Rows are points. The last column is the point's height on a tilted bowl or saddle (a function of degree 2), plus a little noise. Count its main directions that bend up, bend down and stay straight.
In the rows, 128 means zero.

Points, 10 rows:
[[114 123 150]
 [163 150 148]
 [128 136 150]
 [136 113 152]
 [138  98 159]
 [107 126 150]
 [ 66 165 176]
 [127 154 154]
 [186 158 147]
 [113  97 157]]
Directions: 1 up, 0 down, 1 straight

Points, 11 rows:
[[114 165 100]
 [ 97 128 106]
 [139 110 111]
 [135 135 113]
 [ 95  92  96]
 [ 95  76  85]
 [161 122 104]
 [117 178  91]
 [135 145 110]
 [156  90  97]
 [101 111 106]]
Directions: 0 up, 2 down, 0 straight

Points:
[[100  85 123 115]
 [103 119 144 136]
 [108 134 146 138]
 [160  96 177  83]
 [143 179 113 105]
 [154 162  91  95]
 [113 137  96 138]
 [152 102 174  96]
 [164 151 123 138]
 [155 130 129 146]
 [101 110 103 142]
 [178  90 117  81]
 [117 133  96 138]
 [159  85 102  70]
 [126 151 156 128]]
Directions: 0 up, 2 down, 1 straight

Points:
[[164 114 190 177]
 [ 91 138 171 124]
 [152 114 113 146]
 [153  90 170 177]
 [122 193  99 190]
 [115 116  81 141]
 [114 121 144 128]
 [124 145 104 138]
 [118 128 160 125]
 [114  88 124 149]
 [153 108 170 160]
 [119 116 126 131]
 [130 122 145 130]
 [164 123 107 156]
 [ 78 106 167 150]
 [107 107 112 139]]
Directions: 2 up, 0 down, 1 straight

Points (21 x 5):
[[137 113 101 167 152]
 [103 117 174 123 144]
 [ 81  95 188 162 195]
 [117  86 148 125 148]
 [112 128  74 110 149]
 [ 77 126 125 122 125]
 [138 163 137 131 136]
 [142 173 109 141 151]
 [ 99 177 125 126 148]
 [114  63 149 133 177]
 [123 131 133 130 125]
 [118 142 100  99 134]
 [153 133 130 136 125]
 [146 104 155 117 136]
 [ 84 134 122 100 123]
 [111 123 176  54 174]
 [139 122 124 114 126]
 [132 140 117 105 128]
 [134 136 118 196 173]
 [170 195 133 150 173]
 [ 95 133 135 119 124]]
Directions: 3 up, 0 down, 1 straight

Points, 24 rows:
[[129 114 154 123 131]
 [142 131 159  97 143]
 [141 122 132 153 149]
 [ 55 119 142 146  77]
 [171 115 137 132 131]
 [135 109 109 100 169]
 [137 159 157 132 131]
 [105 131 113 173 169]
 [118 169 121 111 151]
 [134 139  91 107 128]
 [116 131 140 121 136]
 [100 168 127 133 151]
 [ 77 164 185 155  99]
 [147 145 196 120  63]
 [136 136 127 159 156]
 [165 123 100 101 140]
 [141 128 117 126 140]
 [158 142 165 130 107]
 [165 141 106  77 160]
 [132 118 180 108 104]
 [133 139 146 107 143]
 [118 167 117  94 160]
 [131 196 191 138 133]
 [189  73 153 128 159]]
Directions: 2 up, 2 down, 0 straight

Points (40 x 7):
[[153 175 132 129  86 122 149]
 [116 166 120 175 143 137 125]
 [124 147 103 103 158 102 114]
 [140 140 100 125  88 141 135]
 [158 145  63 133 137 154 193]
 [101 145  92 151 139 174 140]
 [119 138  99 159 133 113 132]
 [119 113 142 103 114 134 112]
 [ 86 167 150 133 140 143 135]
 [140 187  61 109 207 181  61]
 [137 145 159 164  88 161  90]
 [153 153  83 127  70 109 162]
 [171 114 117 133 149  94 115]
 [139  84 142 126 152 125 135]
 [ 95 119 115  76 121 105 128]
 [135 142 173 106 165 145 135]
 [163 134 132 125 166 143  93]
 [117 136 117 156 141 146 117]
 [165 151 162 114 132 139 148]
 [111 142  81 173 158 127 137]
 [123 169 175 128 125 180 167]
 [119 145  73 107 125 118 180]
 [123 134 169 115  94 101 112]
 [116 113 127 118 132 130 119]
 [172  90 171  94 157 125 138]
 [111 130 124 150 137  59 124]
 [152 170 117 142 107 141 155]
 [155 141 136  57 163 108  96]
 [123 139 102 183 108 148 120]
 [168  94 108 103 143 156 121]
 [143 167 105 186 186 139  82]
 [101 138  97 156 143 140 131]
 [ 96 116  97 147 113 125 134]
 [156 124 150 155 116 132 114]
 [121 129 146 177 149 129 120]
 [138  87 143 144 149 127 135]
 [130 157 123 114  99  92 130]
 [133 129 152 106 149  93 127]
 [126 133  78 100  98 112 176]
 [111 195 170 124 152 103 195]]
Directions: 2 up, 1 down, 3 straight

Points (40 x 7):
[[134 103 165 132 184 136 155]
 [ 78 121 139  94 148 143 149]
 [111 157 130 139 138 112 136]
 [142 114 134  91  96 187 169]
 [ 99 117 142 147 155 110 139]
 [114 132 134 115 117 164 143]
 [147 211 126 130 149 168 165]
 [125 125 134 149  83 140 143]
 [146 162  82 172 101  92 174]
 [129 151  77  94  89 112 160]
 [130 145 146  89 139  91 152]
 [ 79 147 128  95 123 108 151]
 [130 111 177 127 129 124 144]
 [121 122 137 151 113 137 138]
 [109 143 171 134  83 140 156]
 [139 114 112 125 130  87 139]
 [ 81 130 134  88  92 132 159]
 [142 136 163  99 103 152 151]
 [108 143 109  94 198 123 136]
 [126 131 116 160 132  88 146]
 [109 142 125 141 119 101 139]
 [105 124  57  85 107  86 177]
 [160 168 123 108 108 118 150]
 [145 103 146  88  79 147 148]
 [115 119 153 124 149 126 136]
 [ 89  98 100 179 121  80 174]
 [133 127 123 110 116 159 140]
 [104 143 128 110 162 103 135]
 [ 79 164 103 132 161 150 132]
 [151  98  71 104 100 115 150]
 [136 165 120 138 125 108 141]
 [128  65 126 159 140 131 152]
 [130  70 136  77 163  80 173]
 [ 77 123 141 140 121 132 145]
 [145 189 159  71 100 140 185]
 [136  89  81 101 125 104 147]
 [152 113 124 105 112 120 135]
 [117 132 172  93 136 117 151]
 [ 91 118 167  97 133 200 193]
 [137 129 154 163 112 111 147]]
Directions: 5 up, 0 down, 1 straight

Points (67 x 9):
[[151 145 127 103 141  38 170 120  68]
 [ 87 130 113  97 114  84  91 120 108]
 [149  89 147 147 111  78 105 119 107]
 [116 168 100 173 109 106 184 138 106]
 [133  87 112 122 110 153 113 149 109]
 [150 123 107 133 143 156 104 141 125]
 [116 108 156 113 120 153 109 164 110]
 [140 155 119  92 174 150 145 144 133]
 [124 147 129 141 140  61 142 144  97]
 [134 136 131  87 134 144 138 108 129]
 [121 151 143 139 166 172 137 196  75]
 [ 75 150 152  96 141  97 129 136 107]
 [155 122 135 111 159 145 169 107 117]
 [125 107 143  96 111 114 125 168 113]
 [113 182 117 124 134 131 181 141 101]
 [138 138 117 145 164 164 134  78 105]
 [130 102 151 176 138 105 130  82 120]
 [124 138  99 128 102 103 202 141  97]
 [146 130 118  99 138 197 142 131 106]
 [109 153 110 120 128 142 154 101 120]
 [124  98 178 114 150 144 106 155 117]
 [132 122 111 135 101  99 114 178  95]
 [153 125 133  89 110 118 113 116 132]
 [165 115 112 132 129  65 120 146  87]
 [108 136 118 116  86 115  85 131 118]
 [156 153 185 118 114 101 132 117 120]
 [110 109  90 151 117 115 162 158 110]
 [152 148  86 184 104 156  89  77  67]
 [ 90  80 105 135 137 128 119 162  88]
 [ 87 137 133 116 116 129 118 120 121]
 [122 153 157 107 124 139 144  82 108]
 [165 145 109 103 125 158 107 153 119]
 [ 83 137  99  99 127 171  50 139  73]
 [178 180 119  94 151 114 151  98  93]
 [ 71 132  94 151  88 139 114  71  59]
 [159 107 110 107 113  88  73 150  94]
 [168 112 162  88 153 120 111 145 124]
 [140 119  91 176  86 125 141  59  81]
 [155 166 119 134 155 125 163 115 119]
 [120 143 120 124 130 120 149 133 134]
 [122 122 164 125 173 174 138  99 114]
 [160 120 157 130  82 140 136 152 112]
 [144 125 133 116 143 148  61 132 110]
 [102 120  77 146 106 151  87 126 104]
 [131 113 124  79 152  89 120 120 129]
 [130 128 141 145  95  99 137 131 129]
 [134  94 112 132 173  97 117 134 116]
 [120 107 188 115 115 182 164 110  91]
 [130 112 101 150 111 119 137 171 106]
 [165 146 141 119 111 141 163 130 113]
 [129  79 123  70 144 163 158 136  94]
 [123 126  58 126 107 111 136  98 115]
 [ 73 122 111 183 134 172 100 128  86]
 [115  93 134 171 124 150 137 154 108]
 [161 164 191 118 146 161 192 127  72]
 [125 138  96 129  98 111 102 151 122]
 [108 129 152 111 150 130 178 137 113]
 [134 129 104 140 147 151 126 161 126]
 [125 103 118 119  94 120 128 162 115]
 [161 103 157 124 112  91 135 115 121]
 [157 198  80 217 163 120 139 103  99]
 [ 94 141 161 173 118 148 109 139 108]
 [121 145 118 102 115 116 132  91 121]
 [191 204 102  80 135 115 119 150  75]
 [117 132 133 112 118  77 154 153 103]
 [112 132  86 190 105 125 138 133 129]
 [100 138 125 184 152 124 109 159 109]]
Directions: 0 up, 5 down, 3 straight

Points (64 x 9):
[[ 79 100 110 114 156  66 148  79  64]
 [ 96 139  58 102 124 177 146  83  92]
 [147 136 146 149 125 144 160 157 123]
 [135 115 115 152  90 116 157 151 134]
 [152  82 105 145 127  84  99 151 110]
 [114 143 156  94  67 156  99 124  95]
 [112 132 124 160 178 134 142 125  95]
 [187 134 108 132 141 153  95 109 129]
 [114 104  99 110  81 155 128 135 136]
 [139 114 149 115 119 111 122  67  95]
 [ 75 178  76 143 145 143 163  99  69]
 [126 126  97 152 130 116 156 117 134]
 [161 165 134 105 151 125 108  57  92]
 [140  88  84 152 172 157 162 139 107]
 [114 145 141  90 170 188 115 180  78]
 [139 169  78 140  94 154 132  56 105]
 [121 130 160  99 124 134 119 157 123]
 [150  94 185 159  92 159 170 162 128]
 [163  80 114 120 139 201 144  80 114]
 [159 102 136  82 132 140 162 133 109]
 [103  98 121 104 150 128 117 112 116]
 [129 124  88 108  98 174 115 137 133]
 [135 150 114 113 167  99 154 157 117]
 [139 116 124 127 127  74 124 116 123]
 [150 127 115 106 146 135 178 137 122]
 [165 142 139 131 153 105 171 125 125]
 [135  97 137 105 112 147  92 139 128]
 [ 83 103 149 135 140  94  92 127  94]
 [121  85 125 143 122  87 168 162 116]
 [175  67 115  84  95 124 129 114  93]
 [182 105 119 129 131 137 182 151 124]
 [ 85 163 138 127 179 108 155  99  73]
 [ 84 158 126 155 101 166 124 118 106]
 [136 103 127 155 126 106  90 138 123]
 [149 142 126 144  94 149 131 137 131]
 [110 151 107 130 133  94 121  73 112]
 [130 139 126 120  97 150 142 119 130]
 [167 135 131 116 108  97 145 104 127]
 [113 100  73  68 120 108 149 135 100]
 [126 105 125 144 130 136 148 127 138]
 [128 100 154 130 132 115 121 134 122]
 [107 131 108 102 137 126 180 144 119]
 [129  86 120 153 126 137  99 116 136]
 [143 178 145 154 137 112 125 115 102]
 [103 112 108 150 126 134  94 115 135]
 [133 115 108 120  86 118 161  97 128]
 [137 135 101 165 170 116 117 158 103]
 [150 140 138 108 118 127 131 128 129]
 [147 105 150 139 154 141 113 118 115]
 [118  63 132 135  99 123 101 114 120]
 [100 123  96 112  97 115 149 172 125]
 [128 170 185 143 113  92 117 181  86]
 [143 144 139 127  98 162 107 113 120]
 [115  99 150 141 157 119 113 145 108]
 [121 136 102 141 185 135  72 108 111]
 [ 63  89 142  99 190  79 171  84  12]
 [ 62  87 138 120 139 134 127 186 114]
 [ 96 140 144  63 125  87 120 121 106]
 [114 128 111 145 109  99 129  98 124]
 [ 84  57 118 202 150 172 130  97  78]
 [107 107 113 127 132 187 134  98 121]
 [147 168 133 139 155 124 124 121 115]
 [150 144 112 135 118  75 130 169 116]
 [104 113 129 151 175  98 189 136  85]]
Directions: 0 up, 5 down, 3 straight

Points:
[[102 108 165 108 129 100 145 144 147]
 [126 131 147 137 172 130 115 134 128]
 [ 89 105 165 121 139 139 140 139 142]
 [177 141 111 169  96 101 127 144 158]
 [174  98 168 116 114 114 137 137 151]
 [130 151 113 122 108 123  94 131 140]
 [120 155 150 144 151 123 110 119 139]
 [142 138  83 113 164 151 124 161 147]
 [103 172 154  71 176  99 174 123 186]
 [153 130 197 154 142 115 111 109 161]
 [170 121 152 148 141 118  88 160 146]
 [123 135 128  63 182 106  95 109 132]
 [191  92 160 170 143 137 135 152 173]
 [158 136 142 142 104 136 114 125 142]
 [111 124 164 152 163 151 134 133 140]
 [133 172 145 108 132  93 111  73 165]
 [162 131 190 150 140 136 142 135 157]
 [ 79  94 163  80 110 147 109 137 164]
 [163 128 130 167 125 108  93  83 158]
 [109 138 120 145 131 100 134 111 142]
 [108 115 139 122  73 135 175 157 121]
 [152 160 105 158 106  90 108 148 148]
 [115 162 121 117 172 110 127 122 139]
 [126 162 115 132 123 133 131 140 135]
 [146 147 123 169 103 132 155 132 142]
 [139  91 156  82  87 134 153 124 144]
 [137 160  67  91  94 144 116 137 162]
 [159  47 140 140 122 141 129 119 151]
 [102  92 150 118 128 141  94 184 148]
 [178 165  91 115 125 147 120 116 162]
 [156 143 118 115 171 144 118 172 146]
 [123 163 151  95 138 175 110 125 154]
 [122 130 110 131 150 120 167 122 135]
 [143 150 114 158 128 122 148  88 148]
 [149 144 184 173 152 148  77 162 172]
 [122 153  80 115 169 113 144 136 149]
 [150 114  91 121 174 126 167 158 155]
 [111  89 200 100 143 149 153 109 151]
 [103 198 112 159 175 114 163 161 189]
 [ 99 127 123  71 142 103 141 126 148]
 [127 155 148 182 135 112 117 148 154]
 [146  82 160 144 112 137 128 122 142]
 [136 138 153 158 135 168 128 141 144]
 [157  89 201 129 161 127 147 156 169]
 [ 66 154 168 154  95 173  81 118 204]
 [102 128 146 125 134 102 146 148 139]
 [165  93 177 151 134 117 135 115 152]
 [137  96 123 153  97 136 157 119 135]
 [163 170 146 164 118 141 175 177 154]
 [148 123 173  87 147 168 136 113 143]
 [134 150  96 135 114 146 106 160 139]
 [127  89 139  90 106 137 142 112 136]
 [110 138 122 205 176 122 141 132 172]
 [ 65 137  95  88 142 137  92 102 160]
 [ 86 116 161 159  95 121 129 111 162]
 [ 80 134 100 138 116 156 147 155 143]
 [183 108 117 162 127 140 147 102 153]
 [161 164 106  88  99 134 151 115 152]
 [121 162 104  68 149 154  94 177 162]
 [141 127 132 144 142 127 113 121 128]
 [119 142 125 170 122  68  93 132 158]
 [172 159 151 114 168 111 147 152 158]
 [125  68 138 140 131  95 181 118 155]
 [ 91 124 134 120 147  96 123  88 143]
 [152 120 187 154 108 136 140  91 157]
 [146 109  86 148 200 133 101 118 121]
 [ 81 149  99 153 124 146 135  96 156]
 [141 115 157 124  93 116 122 162 136]
 [197 121 124  76 129 169 161 138 169]
 [137 105 126 155 101 122  51 110 166]
 [102 111 101 136 108  82 143 150 147]
 [ 85 185 155 130 138 177 117 101 178]
 [133 128  87  92 126 141 121  99 140]
 [104 141 167  99 152 140 146 124 144]
 [133 100 117  59 116 139 140 132 147]
 [127 127 137 137 132  68 112  98 152]
 [175 131 111 147 105 109 119  74 167]]
Directions: 6 up, 1 down, 1 straight

Points:
[[133 135 144 163  99  77  58 169  63]
 [117 139  84 202 124 159 158 150  38]
 [128 128 119 106 151 111 134 140 134]
 [153  94 130 121 130 152  96 106 132]
 [115 104  83 134 135 117  96 139 124]
 [142  95  82 120 116 114 109 122 147]
 [ 95 100  94 186  75 142 178  78 171]
 [173 155  98 120 136 134 101 142 139]
 [123 142 131 130 135 136 147 125 116]
 [142 148 151 145 150 183 130 118  76]
 [167 124 132 137 104 152 127 135 113]
 [121 164 150 133 118 115  98  73  78]
 [ 72 169  92 144  90  92 171 106 167]
 [ 85 137 157 123 111 106 128  97 107]
 [136 145  78 129 135 117 123 103 127]
 [142 108 147 101 174 132 135 112 142]
 [ 92 167 120 136 133 148  95 157 104]
 [142 122 130 121 165  90 125 149 142]
 [123 119 162 119 116  82 137  97  83]
 [121 102 115 143 130 143 124 101 116]
 [ 91 134 129 138 154  97 131  82 117]
 [126 121 127  98 117  89 156  95  84]
 [135  99 113 134 170 100 123 156 155]
 [148 143 126 148 110 150 145 122 103]
 [141 104 112 164 127  92 167 108 123]
 [157 127 106 154 159 144 113 146 106]
 [159 110  96 131  67 139 128 137 139]
 [136 109 156 131 125 130 148  90 101]
 [112 110 161  99 151 116 145 190 133]
 [127 112  75 109  86 165 182 121 143]
 [ 99 119 140 126 107  45 164 121  70]
 [ 92 141 122 136 148 124  95 117 107]
 [124  91 124 124 148 139 173 104 121]
 [118 165 123  79  69  88 111 152 119]
 [156 122  96 172 122 110 152 140  99]
 [137 164 207 159  88  90  57 138 118]
 [116 125 147  99 103 144 131  98 103]
 [ 94 190 129 141 106 108 137 100 154]
 [119 120 138  85 108 121 155 205 111]
 [ 92 181  96 160 200 140 105 111 113]
 [ 74 178 113  66 145 141 134 116  92]
 [109 142 121 116 118 120 195 114 104]
 [125 146 175 140 175 143 119  98 116]
 [135 145 119  91 126 157 142 142 136]
 [167 125 142  64 142  95 131 146 136]
 [125 150 140 131 125 152 194 122  95]
 [108 107 112 171 118 144 151 133 109]
 [130 126  99 144 122  91 126 121 122]
 [154  83 158 137  89 127 149 151 126]
 [140 129  94  97 156 127 112 118 145]
 [113 122 125 139 143 144 122 184 107]
 [100 146 109 157 148 135  79 149  83]
 [101 160 159 119 156 139 108 162 158]
 [145 147 141 100 115 149 105  98 106]
 [125 125 130 111 179 113 157 147 136]
 [126 137  59 149  85 126 171 113 152]
 [162 137 120 123 204 129 115  97 158]
 [129 151 138  53 142  97 131 180 142]
 [108 145  20 122 117 143 119 131 107]
 [169 169 147  96  85 110 163 140 134]
 [169 136 132 123 121 100  92 132 115]
 [146  98 143 144 120 172 191 113  86]
 [116  97 128  94  95 144 143 132 139]
 [104  64  91  98 150 155  57 169 170]
 [115 139 143 131  84 102 140 136 122]
 [151  90  91 121 126 142 146 118 153]
 [126  83 133  86 135 125 108 107 143]
 [157 101 132 171  99 115  77 146  81]
 [ 64 114 139 127 144  91 129 190 117]
 [141 129 151 116 130 168 110 145 134]
 [127 137  83 120 174 139 118 126 134]
 [101 142 171 110  85 136 117 132 142]
 [108 148 104 127 145 167 163 140  91]
 [146 111 145 110 116 149 152  90 101]
 [129 110  93 148  98 130 189 151 109]]
Directions: 4 up, 4 down, 0 straight

Points (75 x 9):
[[ 99 177 145  99 128 127 157 143 160]
 [104 159 136  80 166 123  94  56 198]
 [173 134 115 105 166 108 137 118 126]
 [154 122  96  78 160 131 160 133 127]
 [127 119 111 147  96 125 124 118 139]
 [174  93 114 155 166 154 118 108 130]
 [151 116 107 132 108 122 128 140 137]
 [130 115 168 189 157 153 154  75 154]
 [125 128 158 161 110 142 141  91 147]
 [107 114 123  96 142 118  88 105 158]
 [186  98 113 105  96 170 194  98 174]
 [130 151 101 104 163 103  82 102 150]
 [149  99 153 137 156 155 153  97 136]
 [134  90  48 168 181 135 116 170 116]
 [159 164 111 126 105 117  94 134 131]
 [110 135 171 136 142  91 118 139 164]
 [161 110 176 125 113 136 144 139 141]
 [155 113 106 151 139 135 132 125 137]
 [ 90 156  84 157 133 135 105 208  97]
 [ 52 121 162 124 180 131 149 125 203]
 [151  88 106  74 155 166 127  84 133]
 [109 170 140 144 127 121 149  82 165]
 [ 96 143 102  84 106  88 174 146 142]
 [ 89 145  69 128 113 164 133 110 153]
 [119 108  95 157 134 160 156 149 137]
 [132 150 116  91 115 139 117 125 147]
 [ 85 102 100 104 175  97 124 116 139]
 [119 140 114 152 140 133 155 131 143]
 [110 134 125 111 106 170 120 136 155]
 [135  97 118 129  71 141 158 122 164]
 [120  98 136  92 199 150 108 135 160]
 [102 126 164  54 161 143 165 148 191]
 [146 125 163 111 242 145 116 131 182]
 [172 118 102 181 131 158 130  87 149]
 [134 100 182 109 140 103 120 108 143]
 [146 144 125 137 128 160 130 126 140]
 [135 117 113 117  97 124 174 105 151]
 [112 122 133 117 117 135 143 151 147]
 [165  96 111 148 100 104  68 117 131]
 [145 174 112 154 175 159 170 158 149]
 [173 104 189 131 125 109 130 123 128]
 [ 73 159 126 145 161 145 126 101 184]
 [ 93 156 143 149 140 144 153  97 170]
 [113 159 136 166 144 151 155 136 147]
 [142 114 147 126 140 113 132 125 138]
 [152 139 138 177 136 118 138 116 146]
 [133 133 135 146 145 129 139 140 143]
 [ 99 125 112 146 156  95 126 128 145]
 [173 164 134 126 108 115 164 150 138]
 [161  69 168 156 148 105 121 139 137]
 [117  90 154 148 161  71 138  87 128]
 [111  98 108 122 126  91 112 133 132]
 [111  91 131 165 155 163 173 132 149]
 [125 111 112 106 111 135 143 116 147]
 [126  71 115 155 161 140  95  79 128]
 [124 136  88 113 113 118 145  81 147]
 [145  98  91 108 120 124 126 113 130]
 [ 82 173 119 185 149 120 158 117 168]
 [ 79 119 142 161 148 127 105 119 162]
 [118 133 132 101 123 108 128 129 148]
 [184  93  83 127 153  96 191 115 115]
 [134 138 195 149 120 114 109 140 146]
 [164  69 143 104 132 139 109 102 126]
 [ 97 147  78 109 114  81  72 100 142]
 [181 189  92 101 108 101 148 131 133]
 [122 130 113 106 134 154 153 147 145]
 [ 63  98 140 122 129 166 155  77 206]
 [ 95 126 106 116 151 146  93 145 151]
 [110 152 143 153 149 162 125 157 144]
 [162 121 123 131 144 150 152 111 137]
 [157 175 154 132 126 184 120 109 136]
 [117 108 147  96 110 130  72 162 168]
 [130 129 102 132 121 118 119 145 132]
 [103 113 200  94 123  94 146 145 173]
 [131 176 122 113 118 138 128 132 141]]
Directions: 3 up, 2 down, 3 straight
